Each row is a point. To make a cloud, some directions were put in groups of two or more. Within a group, all points are equally far from the middle, so they leave a hole (a ring in 2 directions, a hollow ball in 3). The other directions are filled evenly. Then the cloud was stretched, turned, moved and blurred a little. Count the holes, and give their numbers of directions, smallest first.
In the rows, zero is written as 100.

Cloud (15 x 2)
array([[119,  51],
       [118, 128],
       [ 53, 115],
       [131, 106],
       [ 66, 103],
       [ 96,  70],
       [ 44,  37],
       [111,  52],
       [ 84, 102],
       [114, 101],
       [ 51, 171],
       [ 73, 120],
       [132,  49],
       [ 46, 150],
       [ 45,  73]])
Holes: 0

Cloud (22 x 3)
array([[107,  83, 127],
       [121, 119, 158],
       [164, 141,  53],
       [ 47, 113,  69],
       [ 73, 132,  86],
       [110,  79,  64],
       [109,  99, 162],
       [102,  91, 111],
       [ 36,  75,  82],
       [ 63, 126,  78],
       [ 36,  53,  88],
       [ 92, 124, 130],
       [ 95, 145,  57],
       [ 87,  25,  73],
       [151,  80, 111],
       [128,  59,  76],
       [ 66,  68,  95],
       [152,  54,  51],
       [153,  42,  69],
       [ 22,  64,  95],
       [138, 113, 104],
       [ 35,  57, 134]])
Holes: 0

Cloud (31 x 4)
array([[121,  63,  26, 125],
       [115,  62,  47, 124],
       [ 89,  93, 106,  37],
       [106, 134, 102,  95],
       [ 94, 109,  96,  81],
       [132, 126, 130,  83],
       [113,  69,  77,  98],
       [ 69,  89, 118,  89],
       [149, 104, 111, 117],
       [ 99, 168, 111,  95],
       [158, 147, 104,  75],
       [104,  92, 107, 126],
       [ 76,  90,  91,  42],
       [195, 117, 100, 122],
       [ 93,  66,  93,  83],
       [158,  96, 101, 140],
       [ 69,  76,  81,  82],
       [147,  82, 161, 133],
       [ 83, 123,  39,  57],
       [106,  71, 108, 140],
       [116, 126,  74, 112],
       [ 83,  92,  88,  37],
       [ 75, 105, 119,  56],
       [107,  67, 142, 117],
       [149,  65,  95, 119],
       [144, 167,  95,  86],
       [113, 115, 100, 111],
       [130,  77, 131,  88],
       [ 87,  74,  35, 125],
       [ 57, 122,  46,  68],
       [184, 128, 100, 112]])
Holes: 0

Cloud (30 x 4)
array([[129,  44, 149,  85],
       [139,  97, 149, 136],
       [142,  70,  73, 131],
       [147,  98,  95,  63],
       [135, 160, 122,  71],
       [ 79,  84, 141,  91],
       [108, 105,  94, 104],
       [127,  94, 156, 102],
       [159, 111, 129,  76],
       [ 84, 120,  63,  90],
       [ 75,  23,  37,  99],
       [ 24,  86,  73,  58],
       [135, 164, 159, 140],
       [127, 140,  60,  92],
       [ 97, 114, 147, 149],
       [ 98,  51, 100,  73],
       [ 67, 106,  27, 113],
       [111, 147, 160, 100],
       [132, 117,  87,  94],
       [ 85, 128,  61,  58],
       [ 27,  49,  57, 124],
       [ 57,  93, 102, 120],
       [ 83, 120, 127, 116],
       [120,  75, 154, 129],
       [195, 105, 147, 115],
       [158,  96, 121, 151],
       [146,  91, 176,  92],
       [151, 109,  38, 119],
       [ 89, 137,  28,  94],
       [147,  77,  82, 135]])
Holes: 0
